Rows are points. Any point is a mix of the corners, with weights that add up to 1. It lies inside the corners' shape when no weight is negative. Say inside or outside, and name the corners with a negative weight.
In the rows, 128 means zero.

Corners:
(1): [ 88 139 129]
(2): [139 162 128]
(3): [160 113 202]
(4): [142  89  69]
Points:
[131 154 129] => inside
[129 128  77] => outside (3)
[136 153 127] => inside
[112 150 146] => outside (4)
[138  86 104] => outside (2)
[132 102 178] => outside (2)
[158 127 123] => outside (1)
[119 128 145] => inside

Corners:
(1): [136  89 144  99  48 103]
(2): [128 126 104 169 185 171]
(3): [ 87 128 137 170 165 182]
(4): [104 124 175 110 105  95]
(5): [ 87 151 135 188 158 140]
(6): [105  75 111 107  91 104]
(7): [ 91 152 124 145 143 161]
Points:
[122 101 141 113  79 112] => inside
[103 142 135 170 162 161] => outside (6)
[112 115 122 147 143 147] => inside
[114 126 131 149 147 141] => inside
[105 106 126 127 117 138] => outside (5)
[107 129 137 138 136 136] => inside
[103 127 119 161 154 164] => outside (4)
[103 125 126 161 160 167] => inside
[ 92 121 133 163 158 158] => outside (1, 7)

Corners:
(1): [136 158  86 121 117  99  78 155  69]
(2): [ 95 147 156 152 100  89 154 114 152]
(3): [100 125 134 120  94 177 182 179 115]
(4): [182 117 120 170 150 144 173 121 104]
(5): [ 98 111 181 176  83  93 127  79  97]
(6): [126  92  85 169  98 127  93  86 127]
(7): [172  87 165 167 118 140 134 106 134]
(8): [118  83 129 123 121 129 213 159 138]
(9): [ 84 194 129  81 138  98 116 111  91]
(10): [ 64 178 152 145 168  72 108 160 131]
Points:
[112 142 137 136 118 107 128 119 105] => inside
[103 142 135 133 116 115 141 123 106] => outside (7)
[120 130 136 145 119 110 141 129 124] => inside
[112 127 140 132 118 115 152 125 116] => inside
[117 141 119 139 124 105 111 138 106] => inside
[ 98 156 117 131 130  85 120 123 109] => outside (3, 7)
[127 136 126 156 123 114 115 112 109] => outside (8)

Corners:
(1): [ 97 151 147 119 141 157 203  96  93 166 118  92]
(2): [140 112  79  84 133 147 131 159 111  85 191 133]
(3): [130 125 116 178 127  53 144  87 105  98  76 143]
(4): [ 77 105 149 127  99 154 162  84 127 116 124  94]
(5): [143 143 132 157 112  52 121  78 114 118 131 102]
(6): [110 136  74 101 134 132  86 167 166 135 171 134]
(7): [146 117  90  76 100 138  89 137 103 137 158 136]
(8): [112 138 145 175 107 169 203  78 116 146 144 124]
(9): [135 110 105 113 116 111 123 182 113 134 166 121]
(10): [155 147  54 116  99 130  95 191 133 109 131  81]
(11): [203 115 134 181 155  70 137  96 131  98  72 114]
(12): [107 146 102 121 151 137  78 167 104 111 186 118]
(13): [103 169 199 103 118 189 180  93 120 124 167 133]
Points:
[ 94 134 134 116 117 145 147 110 115 129 159 123] => outside (10, 11)
[124 129 115 118 120 144 139 132 118 124 148 120] => outside (5)
[131 128 114 127 126 117 127 138 123 122 143 124] => inside
[109 117 126 123 114 138 146 111 121 113 138 110] => inside
[ 92 120 110  64 125 164 117 167 105 123 184 134] => outside (5, 8, 10, 11)
[120 135 123 143 115 143 157 112 117 129 140 114] => inside
[123 131 110 117 115 127 126 131 113 125 153 122] => outside (11)
[124 131 109 115 119 143 128 136 124 124 158 113] => outside (3)

Corners:
(1): [114 108 123  86  82 139 167 136 137 188 125  87 132 116 144 115 192 148
  61 116]
(2): [ 86 103  72  66  69 129 104 141  57 146 133  91 165 171 121  76 156 145
 130  95]
(3): [126 118 139 176 115  90 154 140 129 128 151 202 113 143 135 151 124 109
 167 157]
(4): [144 132 126 124 127 175  56 158  43 129 182 123 106 125  95 115 108 126
 152 101]
(5): [111  93  98 156 115 135 155 136 139 163 136  88 151 102 155 141 141 149
 129 101]
(6): [ 93  94  99 115 106 130 145 141 166 168 144 171 127 141 128 120 147 123
  97  86]
(7): [102 119  97 156  74 152 137 118 163 139 127 146 107 120 148  95 125 122
 103 137]
(8): [157  78  61  52  84 114 100 133  84 154 145  83 157 187 109 102 125 200
 120  53]
(9): [ 97 150 127 164 133 116 126 145 146 155 119 127  62 119 134 159 131  98
 157 148]
(10): [155 207 131 207 116  71  90 104  76 121 127 117 105 155 118 143 135  54
 128 168]
(11): [102  68 108 111  80 112 165 144 170 175 106 101 156 150  89  70 151 160
  94 103]
(12): [128 167 146 159 125 110  70 148 114  97 161 123 130 147 151 140  68  74
 133 137]
(13): [103 130 141 197 146 148 114 142 144 106 130 135 125 138 124 186 118 103
 141 172]
(14): [125 103 124 110  69 149  88 136  74 128 163  87 139 163 116  89 170 142
 148  78]
(15): [ 75 131 121 121 121 129 178 105 136 151 118 134 113 117 133 105 151 136
 107  94]
(16): [107  96 134 146 135 126 124 104 162 135 111 186 115 121 144 112 145  91
 158 142]
(17): [113 170 158 188 150 100  92 116 132 146 178 159 113 127 123 180 119 106
 188 181]
(18): [104 106 105 119  74 124 114 140 152 132 123 112 144  73 163 115 179 173
 105  85]
(19): [176 203 152 177 102 105  87 145 103 137 116 118 145 168 116 151 108  70
 156 151]
(20): [150 188 136 224 129 113 101 161 140 120 118 114 122 151 185 112 143 100
 139 161]
(21): [104 138 112 154 164 137 159 152 170 132 153 148  94  99 106 161 149  86
 155 173]
Points:
[113 119 116 131 108 124 128 135 131 145 135 124 129 139 127 118 136 127
 122 113] => inside
[111 125 118 147 111 120 133 135 145 143 134 132 125 130 133 130 143 119
 128 132] => outside (4)
[114 122 123 149 126 141 119 140 137 132 157 140 114 121 123 163 118 127
 153 126] => outside (1, 2, 10, 11, 16, 20)
[117 121 111 132  95 121 132 134 127 144 120 121 129 146 129 114 156 127
 126 118] => outside (4, 5, 12, 17)
[135 136 136 149 126 133 121 153 126 128 136 116 121 119 151 140 143 121
 142 130] => outside (2, 6, 7, 10, 11, 17)
[109  93 132 153 115 107 167 102 170 171 116 168 114 138 125 141 142 119
 136 133] => outside (2, 4, 12, 18, 20, 21)
[124 110 111 125  94 123 110 145 114 140 127 120 141 152 144  89 140 134
 134  84] => outside (1, 7, 10, 13, 17, 21)
[108 122 112 133 110 122 130 131 130 145 134 134 126 128 126 128 136 120
 124 123] => outside (14, 20)

Corners:
(1): [142 121 132 108 106 129 115  88 167 147 145 152 117 125 127 124 109 133
 107 114]
(2): [144 147 134  90 122 152  78 121 138  96  94 112 150  74 101 135 116 130
 151 162]
(3): [104 112 110  83 165 152 140  94 127 116  94 143 158 138 135 149  65 111
 115 133]
(4): [111  72  54 107 118  99  84  79 161 135  75  75 164 151 116 118 150  76
 119  94]
(5): [103 118 130 107 101  69 140 140 166 120 147 154 109 148 163 141 105 172
 124 184]
(6): [134 116 127 117 127 156 101 155 160 128 134 158 149  78 115 131  40 159
 103 175]
(7): [143 114 103 122  98 127 116 167 145 107 128 136  76 111 173  92 165 109
 120  95]
(8): [ 98 121 129 153 124 146 147 118  87 128 109 100 108 129 116  91 141 182
 141  92]
(9): [206 106  98 117 148 128 149 144  83 162 112  67 147 152 138 177 124 106
  51 100]
(10): [176 165  84 127 117 139 100 113  95  76 134 117 199 123 112 101 104 134
 140 139]
(11): [158 117 109  64  91 141 130 140 146 141 163 145  88 155 119 103  91 101
 129 123]
(12): [171  97 152 195 110 101  87  80 155 128 113 101  77 159 175  90 140 136
 124 150]
(13): [ 85  56  84  68 120 136 109 100 122 147 103 168 151 117 133 135 108 148
 129 129]
(14): [ 82 157  90  39 171 146  96 124  71 136 151 126 136 122 132 103 148 108
 192  95]
(15): [ 99 112 105  58 112 114  98  61 163 124 126 140 126 128 179  71  71 125
 112 150]
(16): [ 89 133 128 116 121 136  96 141 120  76 133 135  94 120 144 126  83 125
 137  87]
(17): [109 171 134  85 108 183 113 168 114  98 165 136 111  74 117 147 111 117
 159 184]
(18): [121  32 116 129 102  69 165 123 122 135 131 169  91 128 123  90 122  99
 166 101]
(19): [119 145 109 103 106 158 146 199  91 154 134 144 147 108 147 204  80 145
 152 124]
(20): [ 89 122 148  91 129 141 151 144  79 150 128 159 150 174 152 100 142 155
 112 116]
(21): [ 79 110 161  92 126 160 109 132 171 114 145 105 126 102 126 165 139 151
 193 149]
Points:
[123 107 118 112 113 128 120 139 131 134 128 131 117 124 134 128 124 128
 132 125] => outside (3, 10, 15)
[113 112 114 100 118 131 126 124 121 131 132 136 125 135 142 125 117 129
 134 120] => outside (2, 6)
[125 105 118  87 124 137 137 131 123 138 130 142 135 126 131 131 107 140
 132 127] => outside (4, 12, 16, 17)
[132 114 118 103 119 129 119 118 134 132 127 132 128 125 134 131 112 131
 119 126] => inside
[124 114 116 100 121 130 116 121 128 125 127 136 129 129 140 120 108 125
 130 131] => outside (8)

Corners:
(1): [125 143 114 153 129 135 158 136 160 167 112 170 131  94 146 141 113 112
 112 140]
(2): [110 148 163 167 141 149 128 140  76 190 151 129  74 127 161 105 160 163
 143 125]
(3): [182 127 129 160 140  86  84 165 102 121  88 121  76 192  70  84 178 159
 177 168]
(4): [141 144  87  97 106 105  90 174 107  83 135 167 144 144 155 115 128 113
 178 164]
(5): [133 111 154  96 125 140 154 161  77 144 154 110  78 166 139 157 134 122
 171 159]
(6): [121  83 134 148  89 152 128 131 171 129 122 123 196 128 112 152 120 138
 104 170]
(7): [136 181  95 126  74 135  86  97 173 135 173 148 113 142 129 109 102 123
 163 181]
(8): [173  87 138 181 145  95 147 112 138 173  78 101 126 103  76  83 150 176
 170 118]
(9): [135 119 139  89 107  99 110 146 195  79 147 123 111 160  96 120 134 178
 102 147]
(10): [118 163 109 167 151 117 127 110 127 108  85 140  73 152 134  90 175 125
 179 169]
(11): [127 119 172 137 131 182 168 146  89 166 132 102 169  62 172 153 133 157
  94 163]
(12): [150  98 164 139 135 134 159 139 187 125 140 116 182  93  75  84 139 149
 149 134]
(13): [131  90 108 147 120  96  98 167 116 139 139  96 134  83  82  79 129 133
 140 160]
(14): [128 152 106 160 117 162 129 149 108  70  90 150 151 127 141 130  87 115
 115 127]
(15): [161 120 127 159  74 171 143 106 184 106 139 152 163 100 116  90 170 100
 110 118]
(16): [150  97 171 113  99 164 122 141 122 151  83 130 152  85  86 126  94 115
 111 112]
(17): [144 142 132 141 146 166 112 150 119 103  72 127 172  96 146 143 102 108
 109 100]
(18): [151 131 171 175  94 143 143 130 106 129 116 119 136  84 147 164 134  98
 166 151]
(19): [123 145 156  95  80  85 148 140 166 154 166 115 110 164  60  90 170 179
 126 144]
(20): [147 183 145 153 145 123 109  94 105 149  96 147 109 108 160  78  96  86
 138 146]
(21): [118 148 125 125 149  98 140 142  83 153 181 166  91 138 119 126 188 132
 153 169]
Points:
[147 122 144 147 118 132 131 132 124 139 111 126 129 112 116 117 131 130
 144 138] => inside
[148 125 122 146 117 123 125 134 140 125 111 136 141 120 107 110 129 123
 151 144] => outside (2, 9, 11)
[136 152 128 140 131 101 123 135 131 137 132 133 109 128 114  98 143 150
 148 152] => outside (5, 6, 15, 16)
[143 120 156 139 119 119 136 130 143 146 135 111 118 117  87  98 165 163
 137 141] => outside (1, 4, 5, 6, 14, 20)
[143 135 129 143 110 132 124 136 135 122 123 134 128 130 113 109 138 132
 136 144] => inside

Corners:
(1): [ 94  94 150 128 170 153 105 153 159 138 109 131 109  97 200 102 113 136
 113 138]
(2): [154 105 136 109 125  86 126  91  95  99 132 156 168 151 113 125 105 142
 109 113]
(3): [199 178 144 114  73 116 171 106  77 146 140 125 156 167 123 116  91 177
 123 127]
(4): [151 199  66 150  95 161 197 134 112  82 221 162 177 206  80 147  80 152
 174 111]
(5): [ 90 112 124 131  97  94 168  95  99  93  69 151 171 159 116  99 145 122
 147 118]
(6): [ 98  60 120 125 128 140 124 146 125 113  82  98 127 104 139 152 125 120
 145 138]
(7): [ 86 104 143 125 127 138  85 157 150 107 122 132 123 101 132 124 157 137
 139 152]
(8): [118 139 167 125 132 141 118 154 142  93 102 129 123 135 159 152 143 106
 113 141]
(9): [110 121 127  98 136 160 121 147 127 105 137 112  97  81 127 114 176  98
 117 144]
(10): [ 82 105 143 111 161  87 149 124 144 145  97 151 129 150 142 111 114 119
 174 128]
(11): [132 105 172  89  95 155 146 136 203 184 188 135  74 163 110  76 107 159
  91 143]
(12): [ 91 108 134 154 135  77 139 106 115 122  98 155 104 137 107 135 115 122
 127 161]
(13): [118  94  77 140 116 153 117 118 105 150 103 148 121 181  64  82 121 141
 154 146]
(14): [109 105 183 112  81 173 137  97 155 203 248 142 121 164  93  65 115 132
  73 196]
(15): [ 81 150 134  60 160 141  98 181 175 135 109 123 114  75 203 162 145 119
  74 149]
(16): [209 146 119  97  86 147 176 162 130 133 164  75  92 176 177  82 152 195
 117 171]
(17): [116 140 132 102 160 153 109 181 219 100 112 147 133  69 163 145 138 107
 129 186]
(18): [136 164 113 111 143 136  72 164 180  99 136  83 114  72 173 135 157 111
 107 144]
(19): [112 133 143 121 142 122 155  75 118  76  83 128 159 161 119 142 105 147
 137 120]
(20): [100 109  89 116  80 145 129 111 123  82 146 150  93 146 101 124 124 108
 170 140]
(21): [163 200  91 111 109 119 168 166 106  61 148 121 139 194 102 112  67 160
 158 141]
Points:
[119 117 133 114 126 135 127 134 132 115 129 130 125 126 131 120 131 127
 123 142] => inside
[120 130 119 125 127 138 137 137 132 115 133 137 129 144 131 116 112 138
 135 138] => inside
[122 109 128 117 121 133 137 121 137 116 123 129 114 147 123 106 126 131
 133 147] => outside (3, 4, 7, 15)
[123 127 122 118 119 132 131 138 129 107 127 131 127 143 123 121 119 135
 135 142] => inside
[125 137 128 110 106 124 154 122 130 134 146 148 136 171 114 106 110 152
 130 148] => outside (1, 6, 8, 9, 18)
[113 102 135 126 144 142 114 145 154 103 106 124 132 119 143 123 153 125
 135 131] => outside (3, 12, 14, 15, 20, 21)
[124 130 114 118 118 136 130 130 123 113 130 131 133 137 122 118 125 136
 126 148] => outside (8, 10, 11)
[129 125 139 130 122 136 143 136 135 135 131 119 121 156 144 101 111 157
 127 143] => outside (2, 9, 15, 17, 20)
[119 130 123 112 119 133 135 139 138 126 143 135 126 139 129 114 120 136
 129 145] => outside (8, 19)
